Each row is a point. Each copy is the shape, with its points in the same order, turned, moved and blurred by noise. Some copies are also mirrored. Which?
(in the rows, 128 means zero)

Shape, 9 rows:
[[ 92 133 114]
 [ 89 128  96]
 [193 129 101]
 [155  93 173]
 [102 165 192]
 [110 105 104]
 [103 101 115]
 [156 108 104]
 [ 94  90 101]]
Copy 1, 9 rows:
[[111 126 108]
 [ 99 108 113]
 [191  87 132]
 [174 131  57]
 [135 202  96]
 [117  97  95]
 [113 101  90]
 [162  82 106]
 [104  88  91]]
Copy 1 is: mirrored
Copy 2, 9 rows:
[[ 93 114 113]
 [ 81 107 126]
 [128 179 183]
 [184 130 135]
 [145 149  56]
 [106 105 143]
 [113  98 135]
 [125 138 170]
 [103  83 145]]
Copy 2 is: mirrored
Copy 3 (9 x 3):
[[102 160 126]
 [107 174 109]
 [189 109 103]
 [109  66 115]
 [ 88 111 189]
 [113 149  92]
 [ 98 144  97]
 [149 121  90]
 [ 92 155  81]]
Copy 3 is: only turned
Copy 4 (9 x 3):
[[ 96 128 120]
 [ 84 143 112]
 [174 189  97]
 [178  96  88]
 [145  78 170]
 [107 139  91]
 [106 125  87]
 [146 160  84]
 [ 91 129  76]]
Copy 4 is: only turned

Shape:
[[154 104 149 132]
 [146 118 133 150]
 [141 174 172  86]
 [135 159 175 138]
 [ 73  91 127 140]
 [113 164  96  97]
 [ 93  35 108 126]
 [139 158 105  92]]
Copy 1 (8 x 4):
[[140 102 137  98]
 [152 109 130 121]
 [ 94 159 179 116]
 [129 126 179 136]
 [100  65 100 152]
 [ 97 167 107 146]
 [104  45  63 105]
 [111 167 114 122]]
Copy 1 is: only turned
Copy 2 (8 x 4):
[[146 113 172 133]
 [148 122 149 143]
 [105 178 172 101]
 [115 155 149 149]
 [110  73  98 118]
 [133 165  92  86]
 [139  30 110  95]
 [155 161 122  89]]
Copy 2 is: only turned
Copy 3, 8 rows:
[[158 106 124 112]
 [152 111 113 137]
 [177 181 166 116]
 [175 137 160 148]
 [ 81 103 144 138]
 [119 189 113 137]
 [ 65  73 112  91]
 [140 182 108 120]]
Copy 3 is: only turned
Copy 4 (8 x 4):
[[111  90 122 126]
 [103 107 122 141]
 [191 114 157 117]
 [146 116 170 150]
 [ 60 108 157  85]
 [133 157 117  79]
 [ 33  66 121  66]
 [149 143 112  96]]
Copy 4 is: only turned

Shape:
[[151 142 140 161 120 120 142 147]
 [170 120 111 136 100 160 105 137]
 [ 86 151 126 115 169 164 126 172]
 [ 57 135  83 107  73 170 116 146]
 [131 112 210  93 116 165 135 113]
 [134 114 141 115 165 115 174 108]
 [ 96 156  49 147 126 168 117 128]
 [160  93  96 125 102 118  84 185]
 [178 123 114 112 137 145 148 154]
 [ 78 135  78 148 111 160 106 122]
 [176 162 203  72 135  91 171 126]
 [146 143 171 103 147 139 104  51]
 [203 110 110 153 146  88 122 161]]
Copy 1:
[[150 109 150 136 113 103 148 163]
 [182 127 138 177 147 121 133 132]
 [ 97 164 139 154  99 111  79 148]
 [144 210 124 148  91 165 130  94]
 [135  63 129 173  96 182  97 137]
 [ 87  81 141 126 146 127 128 131]
 [136 195 159 153 124  90 136  82]
 [193 157  94 139 164 117 124 162]
 [134 120 148 166 171 124 130 163]
 [144 179 131 145 101 107 131  78]
 [120  47 187 110 140 178 103 190]
 [146  50 168 139 128 139  80  82]
 [168  99 131 125 186  76 140 181]]
Copy 1 is: only turned
Copy 2, 13 rows:
[[111 156 139 160 111  87 138 120]
 [109 111 142 165 118 129 176 112]
 [165 155 138 107 179 127 125 120]
 [130 109  77 136 184 136 167 180]
 [ 77 134 141 185 178 141  85  96]
 [110 154  92 136 125  97  92  66]
 [186 132  81 136 140 128 190 140]
 [ 95  85 160  96 104 110 174 133]
 [101 152 135 127 123 114 163  77]
 [172 106  86 151 149 130 163 160]
 [ 48 205 138 143 116 133  74  81]
 [122 139 118 191 114 187  78  83]
 [110 131 155 114  58  85 149  85]]
Copy 2 is: only turned
Copy 3:
[[111 151 156 128 129 138 141 135]
 [162 112 128 164 108 131 127 146]
 [101  66 146  99 164 120 143 177]
 [153  51  95  86 113 117 199 140]
 [169 148 129  64 114 150  94 188]
 [125 152 133  85 168 106 103 114]
 [128  70  82 149 170 113 187 139]
 [135  79 158 162  73 114 122 107]
 [161 112 169 139 152 127 105 127]
 [131  79  76 127 132 113 179 150]
 [142 172 177  59 142 197  72 114]
 [140 154  69  96 146 173  74 154]
 [110 136 169 177 121 128 100  89]]
Copy 3 is: mirrored
